Rows are points. Each copy is the shape, with its points in the same order, stretched, turned, moved and blurred by noise. Is it also mirrored, or only turned?

Shape (6 x 2)
[[-18  -4]
 [ 16   4]
 [ -3 -44]
 [ 17  62]
 [ 16 -35]
 [  7   0]]
Copy 1 (6 x 2)
[[  9 -22]
 [-11   8]
 [ 46  -6]
 [-66   6]
 [ 29  13]
 [  5   5]]
Copy 1 is: only turned
Copy 2 (6 x 2)
[[ -5 -14]
 [ 13  15]
 [ 30 -38]
 [-21  60]
 [ 35 -19]
 [ 12   2]]
Copy 2 is: only turned
Copy 3 (6 x 2)
[[-27  -3]
 [ -5  28]
 [ 15 -21]
 [-47  72]
 [ 25   1]
 [ -9  19]]
Copy 3 is: only turned
Copy 4 (6 x 2)
[[-38  22]
 [ -3  -5]
 [  0  32]
 [-35 -39]
 [ 22  10]
 [-11   1]]
Copy 4 is: mirrored

Shape (9 x 3)
[[  6  35   0]
 [-30   2 -18]
 [-30  -9  -5]
 [-32   6  45]
 [-22  27  22]
 [-10   8 -28]
 [ 46  17  10]
 [ 52 -10 -28]
 [ 33 -33  38]]
Copy 1 (9 x 3)
[[ 22  20 -25]
 [ 46   1  31]
 [ 35  -5  37]
 [  1  37  34]
 [ 17  33  17]
 [ 45  -5  10]
 [-17   0 -54]
 [ -2 -39 -39]
 [-42 -10   0]]
Copy 1 is: mirrored
Copy 2 (9 x 3)
[[  8   7  -4]
 [-35 -17  -9]
 [-32 -26  -1]
 [  7 -51  -7]
 [  7 -26 -14]
 [-32   4  -1]
 [ 24  22  27]
 [-13  38  44]
 [ 14 -16  53]]
Copy 2 is: mirrored

Shape (8 x 4)
[[ 23 -33 -29  22]
 [ 24 -11 -17  24]
 [-51  -9  13 -39]
 [  5  -8 -50  10]
 [-47  -5   3  14]
 [ -8  12  39  20]
 [  9  30 -23 -20]
 [  5  39 -21 -22]]
Copy 1 (8 x 4)
[[ 38 -32 -13  -9]
 [ 33 -35 -14   5]
 [-63  39  11 -20]
 [ 39 -10 -44 -16]
 [-41 -12 -20 -14]
 [-32 -24  13  31]
 [ 18  22 -27  19]
 [  7  25 -26  24]]
Copy 1 is: only turned
Copy 2 (8 x 4)
[[ 11 -33  -8  -2]
 [ 22 -15 -14   1]
 [-40  14  19  31]
 [-11 -10 -34 -11]
 [-20   1 -10  45]
 [ 12  16  15  32]
 [-15  23 -14 -27]
 [-14  33 -20 -19]]
Copy 2 is: only turned
Copy 3 (8 x 4)
[[  9 -27 -41 -40]
 [ 19  -9 -25 -35]
 [-67  -3  43   1]
 [ -9  -4 -11 -69]
 [-43  22  -1 -19]
 [  1  20   9  30]
 [ -5   9  49 -37]
 [ -8  17  60 -33]]
Copy 3 is: only turned

Shape (9 x 6)
[[  5   4  -9  50  27   6]
 [ -3  40 -19  -1  28 -13]
 [-27  28 -20  39  18   9]
 [ -7 -69  12  -9  14  29]
 [ 19 -12  18  33 -48 -47]
 [-15  35   7   4  13 -10]
 [-20 -29  -1 -14  11  39]
 [  5   8 -34  29  -9  14]
 [ 27  10  25  31 -18  -9]]
Copy 1 (9 x 6)
[[ -9 -46  -1  13 -13  -3]
 [-40   2  34  10  12 -37]
 [-47  -7  -5   4  -9 -12]
 [ 62 -13 -28 -32 -63  10]
 [ 36 -27 -46  -6  46 -14]
 [-25   8  16  -9  13 -16]
 [ 15  22  -8 -18 -59  -6]
 [-18  -3 -17  24 -13 -26]
 [ 14 -13 -14  10  33  10]]
Copy 1 is: mirrored
Copy 2 (9 x 6)
[[ 37   9 -18  -5  47  -9]
 [ 16  35   2  32   6  18]
 [ 25  24   3 -14  27  27]
 [ -1 -66 -44 -35   5 -23]
 [-28  39  12 -18  30 -61]
 [ 14  26  19   8  -1  18]
 [ 16 -35 -32 -29  -9   7]
 [ 20  29 -31 -25  26  -8]
 [ 23  34   4  -9  13 -39]]
Copy 2 is: mirrored
Copy 3 (9 x 6)
[[  2 -25  54   0  23  32]
 [-22  24  33   1  -6  29]
 [-14 -21  38 -17   7  52]
 [-14 -66  -5  -7  24 -47]
 [ 16 -37   1  46 -31  28]
 [-22   1   7   7   3  42]
 [-16 -41  -8 -28  13 -24]
 [  9 -17  33 -22 -16  18]
 [ 23 -18  11  19   7  33]]
Copy 3 is: mirrored
Copy 4 (9 x 6)
[[-27 -45 -25  -1  19  -6]
 [-60  13 -19 -22  -8   8]
 [-37 -34 -33   2 -11  16]
 [ 27 -13  38  66  -5 -67]
 [ 71  -5 -37 -58   9   3]
 [-32  -5  -3 -26 -20   4]
 [ -7  -6  34  62 -26 -21]
 [-12  -2 -33  17   6  32]
 [ 26 -17  -5 -45  16  11]]
Copy 4 is: mirrored

Shape (15 x 9)
[[-35 -33  21 -27 -33 -36  41 -28 -20]
 [ -9 -25 -12 -27 -43  -3  -4 -26  34]
 [ 15 -17  -9  19  -3  24 -31  10  -6]
 [-21  26 -15  30  11  28  -2  23   4]
 [ -4 -42  29 -56 -22 -15  34  12   1]
 [ -6  35   5   6 -10  62 -35   8  -1]
 [ 27  58 -18  30   3  25  29 -10  22]
 [ 21  30 -10  14  21  42 -33 -15 -48]
 [-47  15 -11 -50 -65  -9 -11  -5  37]
 [-29  26 -12 -55 -23 -48   0  -1  42]
 [ -2   2  20  29   6  -2 -32  -3   8]
 [ 19  23 -35  13  26  29 -16   0   6]
 [  4  -5  19 -11 -51 -50  32  -6   0]
 [ 22  37  15   7  -7  40 -44  14 -10]
 [-16 -34  53 -30  -7 -16  16 -37  11]]
Copy 1 (15 x 9)
[[-17  32  49  -9 -27  -6  11 -42 -74]
 [ -6  25  -3 -55 -25 -21  22 -41 -22]
 [-20 -20 -30  -9 -13  16 -13   8   0]
 [-13 -29   4  -3  30  11 -13  22  13]
 [  1  48  33  -3 -37  -2  39 -19 -51]
 [ 24 -34 -16 -29  -5 -19 -28  20  18]
 [ 14  -5   7  26  27  12 -15 -39  43]
 [ 14 -17 -30  26   4  -5 -71   7   8]
 [ 18   4   5 -75   0 -71  39 -25 -46]
 [ -3  39   7 -25  29 -79  49 -27 -25]
 [-42 -22 -15   4 -12 -15  -4   1  18]
 [ -3   1 -28   9  27   7 -26   4  32]
 [ -5   8  21  17 -19 -14  38 -62 -56]
 [ 22 -35 -33   5 -13 -27 -23  12  17]
 [-25  48  45 -13 -56 -18  13 -28 -15]]
Copy 1 is: mirrored
Copy 2 (15 x 9)
[[-33 -29  21   4  34 -21  34  20 -13]
 [  7  12  10 -23   3 -10  21  34  26]
 [  7  29  -2  10   9  18 -33  -3  24]
 [ -1   2 -10   2 -31   3 -28 -37  -8]
 [-24 -30  21 -38  48  22  25   5   3]
 [-12  44  11 -21 -33  21 -45 -16  -6]
 [  0   6 -22   2 -57  43   1  -7 -31]
 [-26  58 -23  21  -2  17 -35 -10 -25]
 [ 22   7  33 -55 -12 -39  18  13  -8]
 [ 40  -3  11 -39  -2 -33  50 -18 -21]
 [ 11  30  17  27  -5  12 -11 -25  15]
 [  4  32 -37   3 -20  16 -13 -21  -3]
 [ 16 -22  34   5  22   9  27  23 -23]
 [  5  51  17  -9 -12  37 -41 -16 -13]
 [-41  -1  30  -3  22  10  41   3  14]]
Copy 2 is: mirrored

Shape (17 x 11)
[[  7   8   7 -21  -7  -1  -2  11  25  24  14]
 [  6 -14   7  -1  -8 -16   8   8 -12 -16  29]
 [  9  -5  17 -13   4 -13 -13  -3 -17   7  -1]
 [-16 -17   5  27  10 -15  -9  -9  -7  -7   2]
 [  9  -2  34  -5   6 -14   8 -35  15 -11   8]
 [  4  10   2  30  11 -16  -1  14   0  12   4]
 [ 14   1  -5  28 -16 -13  19  -5 -18  14  -2]
 [-27  -3  -1 -18   6  57  -6  10  -6 -15   1]
 [  8 -15 -11 -22 -12  -3   3  14   2  -9  -4]
 [ -9  -2  -2  -4  -3  -6 -11   0  -9 -12  -3]
 [ 15 -19   8 -21  13   0   5 -42 -21 -12  17]
 [-21 -16  27 -17   4  -7  12  19 -21 -14  -6]
 [-83  -9  -1 -13   6  -2  -1  17 -14 -14   0]
 [ 12  10   1  -9 -26  -4  -3  14   2 -15  -4]
 [ -1  29  -6  -3  11  -9  13   2   3   4  -5]
 [  1 -17  -3  -5  16  -2   7  11   9 -11  -1]
 [ 13 121   6 -23   9  -1  -5  12 -22   6  12]]
Copy 1 (17 x 11)
[[  6  26   3   3   5  31   4 -20  17 -21 -17]
 [  9   8  12 -25   4 -19   7  10  15   9 -31]
 [  9  11  10  -2  -2 -10 -11  -7 -13 -15 -10]
 [-17  -5  11 -17   3 -10   6   6 -10  15   2]
 [ -7   3   0  12 -31  -4  29   5 -14 -14 -27]
 [-22   6  -5  -5   8  -2  -5 -17  -5  21  -6]
 [ 15  -8 -13  13   2  -6 -16   2  -7  33 -23]
 [  7  14  12   4  32  11  11  23  40 -33  28]
 [ 12  12   4 -12 -12   0 -26  12  22  -8  -6]
 [  5   9   3 -10  -5 -10  -6   7   4  -4  13]
 [ 28 -23  -2  -8 -15 -25  16   8  -7 -27 -25]
 [-11  30  11 -16  19  -7 -10  33  -8  -6 -12]
 [-12  33   3 -52  50  16  20  42   0  -8  38]
 [ 18  26   2  10 -21  -8 -19   6  18   5   2]
 [ -3  14 -35   2  -5   1   1  -5  -5  -5   2]
 [-20   5   0 -18  -5   0 -11  11  13  -8  -9]
 [ 29  51 -71  34   2 -25  30 -46 -13 -22  30]]
Copy 1 is: only turned
Copy 2 (17 x 11)
[[ -4   8   0  -4  22 -13   2  11 -27  15  11]
 [  1   5 -13 -17 -27 -11  12  10  -7  -5 -11]
 [  2  -3  17  -7  -4   7  -3   7 -15 -14 -22]
 [-31 -11   6  -7 -16  -3  -5  -4   2 -16 -16]
 [ -6  -2  27 -34  -8 -27   8 -22  -3   4 -11]
 [-25   1 -12   8   8 -17 -18   9   4 -19 -28]
 [ 11 -22 -22  16  16 -13   3  -4  20 -24 -26]
 [-11  37 -16 -17  13  52   6 -13  -8   7  38]
 [ 14   2 -10   2 -10  16 -11  20 -11  18  14]
 [ -7   7  -1   3 -11  17  -3  -2 -15   1  -8]
 [ 19  -7  28 -25 -20  -9   1 -24  -9 -27   8]
 [-12   4 -16 -46  -7  35   0  15  -5  16 -13]
 [-57   5 -31 -39   2  59   2 -10 -46  34  12]
 [ 16  19 -16  15  -5  11  10   9  -7  18 -15]
 [ -9  12 -16   1  22  -6 -26 -14 -15   2  -7]
 [-12   3  -4 -16 -14   2 -28  14  -2   7  14]
 [  5  83 -31  28  56  -6  -8 -45 -50 -16 -56]]
Copy 2 is: only turned
Copy 3 (17 x 11)
[[ -9  16 -22  10   2  11  13   7  17  31   3]
 [-17  13  -5 -15  -3  15 -23 -11 -11  -1  13]
 [ -4  -8 -16   2  10  14   5 -10 -16   8   9]
 [  8  -3  16   2  11  -5 -15  -4  -8 -29   5]
 [-15 -17   4  17 -26  39  -2  -2  -3   3  25]
 [  2   5  25  13  29   8 -15   0 -16  -3   1]
 [ 13  15  33  17  11   5 -24 -21 -25   6  29]
 [-47  -6  -9 -38  -3 -42  30  28   8  13   5]
 [ -6  16  -9 -21 -10  -5  12  -1  -5  19  -3]
 [ -6   2   0 -11   9   3  13 -12  -5  -5  -5]
 [-27  -7  -8   6 -24  20   4  -7 -36 -10  30]
 [-15  -2   1 -50   9   7   2   2  -6   6  24]
 [ -1  24  11 -59  49 -22  33  -4  30 -33   7]
 [ -8   6  -3  -6  -3   3   4 -17  16  29 -10]
 [-13  12  21   9  15  17  19  -4 -10  15   2]
 [-12   6   5 -16 -13  -2   9  20 -24   4  -5]
 [-59  -1  20  23  61  46  50 -36   8  61  -3]]
Copy 3 is: only turned
